Each row of a before or after table is a point. One or more steps were done to the points. Then noise was added and the rows were shuffled. The steps act on columns, c1 being the first. Name the steps. A step turns or swaps two columns, mirrors them in a line or flattens them onto one, adds a multiple of one to another, or multiplies or shifts one. Angles are multiples of 10 degrees, from the lower column toward the higher: turns from -170 to 170, lines from 10 to 170 but not 90. Use the fewest steps. Two steps may share a column if one is a turn and the other turns, adds or multiplies; they go together, in the order done. Otherwise the lowest column goes first.
(in the rows, 128 means zero)

Before:
[[103  99  61]
 [100 142 215]
 [ 98 171 125]
 [100 204 171]
 [130 119  93]
 [166 131  98]
 [189 172 185]
 [122  76 138]
 [141  79 134]]
After:
[[128 120 104]
 [103  78  84]
 [141  94 135]
 [100 151 126]
 [122  69 134]
 [164 155 106]
 [101 123 188]
 [189 214 167]
 [105 184 160]]
Steps: add 0.7 times c1 to c2; multiply c3 by 0.7

Before (13 x 6):
[[154 177  95  59 123 132]
 [169  72 146 160  45 106]
 [151 139 119  41  94 147]
 [128 162  70  46 128 158]
 [166  57 147 160 130 137]
 [111 141  81 108  48 106]
 [113 139 116 128 152  96]
 [ 82  73 138  57  70  89]
 [ 66 140  45 127 158 113]
 [163  85 119 150 157 146]
 [102 132  91 146 149 182]
 [168 168 151 164 131 134]
 [167 179  69 114  57 134]]
After (13 x 6):
[[ 44 136  68 132 159 115]
 [120 141 152  43  97 151]
 [148  74 172 161  45 107]
 [120  89 160 150 157 144]
 [ 97 173 156  56 124 130]
 [ 72 181 172 113  61 134]
 [ 64 166 128  44 129 154]
 [ 77 136 113 107  47 102]
 [134  71  84  58  71  90]
 [144  58 161 158 130 135]
 [116 140 110 128 153  96]
 [147 167 169 165 130 139]
 [ 87 130 102 148 152 184]]
Steps: swap c1 and c3

Before (14 x 9):
[[ 88 173 139 143 133 111 175  72  64]
 [ 83 134 187 138 101 131 143  82 124]
 [200 114 135 109 142 119  87 146 195]
 [173 121 115 139 140 156  50 162 128]
 [ 87 100 143 101 102 110 197  58  51]
 [193 180 146 125 127 124 104 134 143]
 [165 130 128 111 153 117  53 141 163]
 [185 128 121 117 189 153  95  98 169]
 [104 126 130 179  82 117 181  64  92]
 [104 167 127  93  95  85 163 112  87]
 [109  54 147 186 231 147 192 180 174]
 [147 113 118 129 146 198 188 169 156]
 [160 118 169 145 120 116 190 118  71]
 [103 150 190 104 108 136 165  82  55]]
After, 14 rows:
[[ 88 173 141 165 136 108 173 170  65]
 [191 178 146 123 125 126 102 121 146]
 [184 127 119 159 184 155  98 132 166]
 [110  55 145  53 247 147 189 151 173]
 [ 90  98 138 201  97 108 198 138  53]
 [201 114 134 127 134 116  84 105 198]
 [146 113 114  88 143 194 191 109 158]
 [157 118 172 130 125 109 192 149  69]
 [165 132 131 126 146 116  55 107 162]
 [ 80 136 186 163 104 127 139 157 121]
 [106 125 134 156  99 120 181 206  96]
 [ 99 165 128 159  84  83 171 103  87]
 [103 149 193 183 101 137 164 127  55]
 [172 126 116  96 140 153  49 121 128]]
Steps: add 0.3 times c4 to c5; turn c4 and c8 by 120 degrees

Before, 11 rows:
[[104 130 124 143 168 116 125 104 119 130 162  91]
 [ 91  95 107 136 118 108 131 126 126 152  87 163]
 [176 151 140 128 103 151 145 136 142 140 115 145]
 [144 131 133 119 104 154 141 163 179 121 121 122]
 [175 106 146 122  99 149 139 165 133 116 131 160]
 [138 141 166 122  95 153 136 178 135 121  93 119]
 [ 93  90 148 166 136 108 157 129 133 191 137 147]
 [ 92 142  92 164 133 126 149 124 109 123 162  92]
 [ 87 130 108 139 143 175 144 108 117 107 130 110]
 [127 112 125 151 142 124 170 117 126 124 130  86]
 [137 146 159 131  96 138 151 136 152  91 124 138]]
After:
[[ 31 158 108  90 120 104 131 142 126 154 136 160]
 [148 117 160 126 100 137 151 116 149  86 131 138]
 [ 26 119 107 128 143 175 147 151 112 103 141 109]
 [ 43 163 147 136 138 107 156 141 131 186 167 145]
 [153 134 167  93  93 153 140  78 137 118 125 116]
 [ 65 121 124 164 170 117 127 151 116 128 145  92]
 [ 37 113  89 163 137 126 151 127 108 117 165  92]
 [248 110 140 118 102 146 143 113 141 137 131 146]
 [170 140 134 123 110 152 145  99 175 115 121 123]
 [248 165 145 133  99 149 140 103 136 112 117 163]
 [125 138 125 131 142 127 167 143 128 109 153  89]]
Steps: multiply c1 by 2.5; turn c2 and c8 by -160 degrees; swap c4 and c11; add -0.3 times c7 to c10

Before, 12 rows:
[[154 141 101 180 140 151 133 149 137 157 147  75 156 105 130 102 132 138]
 [ 99 154 103 140 107  81 135 104 108 107 129  93 116  99 167  97 130 126]
 [104 113 115 140 119 106 137 224 143 123 132  94 159  99 156  79 117 104]
 [113  96 110 113 176 154 133 100 118  98  98  82 150 115 208  98 130 127]
 [118 129 105 143 124 133 118 131 137 176 134 127 136 142 121 132 132 138]
 [134 161 124 146 112 145 145 146 131 140 137  95 152 143 110 102 138 113]
 [120 155 117 165 166 133 128  99  95 110 122  94 113 100 111  86 128 107]
 [123 144 112 138 146 142 177 130 125 136 118  92 137  98 112 107  97 115]
 [121 146 148 149 116  88 129 117 139 173 142  82  74 158 106 137 135 168]
 [157 126 155 129 124 132 169 146  57 189 111 126  99 129 109 123 130 140]
 [113  89 109 116 112 142 123 106 105 151 144  77 156 154 106 184 133 105]
 [104 105 111 119 129  77 123 158 135 125 146 121 164 193 167 156 129 249]]
After:
[[121 147 148 140 145  91 127 117 139 143 132 132  74 124 162 136 134 168]
 [115  97 108 119  72 157 133  99 118  68 135 133 148 193  77  97 131 127]
 [120 127 108 137 136 136 117 131 136 145 131 176 135 126 144 130 131 140]
 [135 161 126 144 146 146 144 148 132 110 125 146 151 121 149 102 139 115]
 [123 143 111 142 108 144 177 130 125 107 133 142 135  98 108 106  94 116]
 [103 113 112 128 137 107 138 224 142  91 125 144 159 136  89  78 120 103]
 [103 106 112 114 139  78 121 158 135  96 140 169 167 197 165 158 126 250]
 [154 142 100 175 131 150 131 149 136 127 151 126 157 116 105 105 129 138]
 [ 98 155 104 155 143  80 136 106 106  76 115 144 117 149  83 100 134 124]
 [115  90 110 133 151 143 121 104 106 123 130 128 156 121 164 186 134 104]
 [120 154 117 186  95 131 131  99  96  80 148 142 113  98 112  88 129 107]
 [155 127 154 179 120 132 168 146  59 158 113 177  99 113 138 122 130 138]]
Steps: add -0.7 times c9 to c4; mirror c5 and c11 in the line at 70 degrees; shift c10 by -30; shift c12 by 50; mirror c14 and c15 in the line at 30 degrees

Before, 11 rows:
[[107 141 147 132 143 117 107 145 147 143 125 139 117 144 150 142 141 102
   88 110 120 146 144 106]
 [127 107 117 114  99 139 145 122 145 155 124  93 122 117 112 129 122 117
  132 115 147 137 130 127]
 [116 105 110 147 141 111 140 121 106 158 105 125 148 120 101 135 122 131
  123 148 155 142 134 142]
 [ 98 144 142 162 132 108 159  95 102 102 123 145 142 125 118 148 115 116
   92 161 145 109 124 135]
 [132  95 114 127 119 123 138 117 138 154 108 126 133 123 106 118 144 123
  140 128 135 140 102 125]
 [127 124 137 148 110 138 113 152 132 110 135 121 134 144 122 152 139  92
  114 111 117 151 137 104]
 [111 119 144 168 137 149 121 137 130 126 146 135 113 136 152 148 144  98
  106  96 111 150 148 102]
 [120 105 129 140 144 105 139 119 117 157 128 120 145 113  89 103 131 120
  130 151 179 136 108 136]
 [102 106 114 132  94 154 113 132 131 116 143 102 101 124 122 158 144 103
  128 132 121 151 116 110]
 [ 96 116 139 156 135 106 134  97  95 122 121 135 160 135 127 134 111 137
   93 129 156 132 125 112]
 [116 104 101 133 108 122 142 142 134 132 122 106 130 114 131 114 124 111
  142 142 143 138 115 125]]
After:
[[128 136 117 134  99 138 144 126 145 154 135  92 122  76 112 130 121 118
  108 115 147 138 131 126]
 [ 96 165 139 132 134 106 134 133  95 123 160 136 160 215 126 134 112 138
  135 130 156 131 126 114]
 [120 138 129 147 143 105 139 131 116 157 136 119 145 147  89 102 131 120
  107 153 179 136 109 137]
 [111 151 145 134 137 149 121 141 130 126 113 136 113 249 152 148 144  97
  131  96 111 150 148 102]
 [106 157 146 114 142 117 106 120 147 144 112 139 117 157 150 142 142 102
  159 110 120 147 143 106]
 [131 133 114 132 118 123 139 112 139 155 145 126 134 120 106 117 144 124
   93 129 135 140 103 126]
 [117 144 110 141 142 111 139 109 106 158 142 125 149 173 102 135 122 131
  112 150 156 142 133 142]
 [102 139 114 133  95 155 113 141 132 116 119 102 101 134 122 158 144 103
  110 131 122 150 117 109]
 [127 141 136 119 110 138 113 126 132 110 104 121 135 202 122 152 139  92
  132 111 116 151 138 104]
 [117 128 101 142 107 123 142 117 134 132 117 105 130 128 132 115 124 111
  100 141 143 138 115 125]
 [ 99 151 142 143 132 108 158 136 101 101 161 146 142 221 118 148 115 116
  160 160 144 107 124 135]]
Steps: turn c2 and c19 by 120 degrees; turn c4 and c14 by 70 degrees; multiply c14 by 3; turn c8 and c11 by -110 degrees
